Rows are points. Each copy is the shape, with its points in the same order, turned, moved and blurred by noise. Say if it was mirrored as well.
In the rows, zero is written as 128.

Shape, 8 rows:
[[144 141 103]
 [120 183 147]
 [175 137 146]
 [104 123 110]
 [120 193 103]
 [112 121 109]
 [107 111 160]
 [161 193 114]]
Copy 1 (8 x 3):
[[156 119 105]
 [178  75 146]
 [163 144 151]
 [123  92 107]
 [192  73 104]
 [122  99 107]
 [111  94 156]
 [210 108 120]]
Copy 1 is: mirrored
Copy 2 (8 x 3):
[[109  92 129]
 [153  97 180]
 [163 107 112]
 [ 90 127 149]
 [121  64 176]
 [ 88 125 149]
 [125 166 156]
 [146  51 149]]
Copy 2 is: mirrored

Shape (8 x 4):
[[150 115 124 106]
 [135 110  91 126]
 [142 111 152 122]
 [110 110 148 139]
 [150 112 145 142]
 [144 164  45 138]
 [149 112 136 132]
 [ 45 191 142 136]]
Copy 1, 8 rows:
[[126 132 123 120]
 [119 159  91 128]
 [124 116 131 145]
 [107 111 108 168]
 [125 130 135 160]
 [ 68 205  91 107]
 [125 135 129 150]
 [  7  86  97 148]]
Copy 1 is: only turned
Copy 2, 8 rows:
[[123 118 112 159]
 [ 90 134 126 146]
 [135 106 137 164]
 [124  98 158 150]
 [130 120 146 173]
 [ 76 200 127 114]
 [124 122 136 167]
 [148 116 195  49]]
Copy 2 is: only turned
Copy 3:
[[155 124 109  94]
 [158 115 100 138]
 [120 124 120 100]
 [105 129 108 133]
 [115  97 120  97]
 [197  89 138 177]
 [137 108 111 109]
 [ 91 168 189 189]]
Copy 3 is: only turned

Shape (11 x 6):
[[ 84 119 151 125 122 117]
 [145 140 139 104 132 101]
 [171 103 160 152 111 155]
 [105 148 184 100 112 102]
 [110  89 115 114 101 151]
 [105 125 151 116 195 125]
 [103 132  71  98 164 180]
 [154 148 157  84 103 133]
 [117 134 166  86  71 139]
 [160 180 131 133  78 128]
 [170 205 120  97 190  82]]
Copy 1, 11 rows:
[[ 83 136 155 167 131 137]
 [130 157 130 171 128  96]
 [165 148 145 133  85 158]
 [118 154 186 189 144 112]
 [ 89 127 147 125  87 119]
 [124 103 116 164 175 129]
 [ 88 117 106  78 152  94]
 [148 161 173 150 114  85]
 [111 155 202 154 102 101]
 [133 221 151 134 112 110]
 [164 183  84 176 192  67]]
Copy 1 is: only turned
Copy 2 (11 x 6):
[[105 126 148 115 145 103]
 [117 170 100 122 136 108]
 [171 163 143 163 118  98]
 [ 82 177 147 118 153 109]
 [159 127 159  88 135  91]
 [122 114 113 141 192 136]
 [169 102 115  64 144 169]
 [131 203 133 115 134 121]
 [111 190 172  96 123 107]
 [117 186 116 121  72 126]
 [100 176  29 126 144 168]]
Copy 2 is: only turned

Shape:
[[120 183 128 129 114 134 126 108  82]
 [137 150 109 153 130 107  96 130  83]
 [151 169  83  89  93 149 135 119 133]
 [134  50 133 108 104 117 161 101 101]
 [151 153 108 142 109 127 137 182  91]
 [111 144 125  79 181  76 144 197 141]
 [159 182 145 107  93 127 134 155 150]
 [156 101 113 179 128 134 148 121 190]
 [152 134 122  80  86  85 105 117 119]
 [ 91 180 131 133 193 162 149 106 164]
 [170 154 106 176 194  88 120 128  87]
 [154 177  88 175  88 115 146 118  96]]
Copy 1, 12 rows:
[[115  63 121 122 102  83 120 157 169]
 [123  73 169 121 119 121 109 142 175]
 [122  79  93  94 130 108 186 137 165]
 [104  82  90 173 175 160  96 125 110]
 [115  94 151  91 130 138 131 191 152]
 [110 145 164  70  94 117 118 109  78]
 [170 111 114 104 105 104 165 166 138]
 [143 169 129 151 188 133 135 128 179]
 [156  53 126 122 130 129 147 110 117]
 [ 94 183 115 134  88  58 122 112 172]
 [124 106 172  97 106 143  64 114 202]
 [144  75 132  95 158 100 114 172 202]]
Copy 1 is: only turned
Copy 2, 12 rows:
[[161 191 109 138 146 144 174 109 141]
 [120 163  77 159 124 131 178 125 146]
 [143 186 142 138 152 163 129 187 126]
 [ 94 145 115  91 120 110  69 106 130]
 [158 169 103 148  83 118 159 162 133]
 [174  53  99 163 132 130 141 170 146]
 [142 145 156 126 110 165 164 183 162]
 [ 73 147 175 193  94 129 111 124 130]
 [ 98 140 102 103 147 166 147 168 144]
 [177 139 175 200 189 133 141 111 150]
 [130 153  64 217 117 132 157 104 177]
 [131 200 108 164  82 174 160 123 117]]
Copy 2 is: only turned
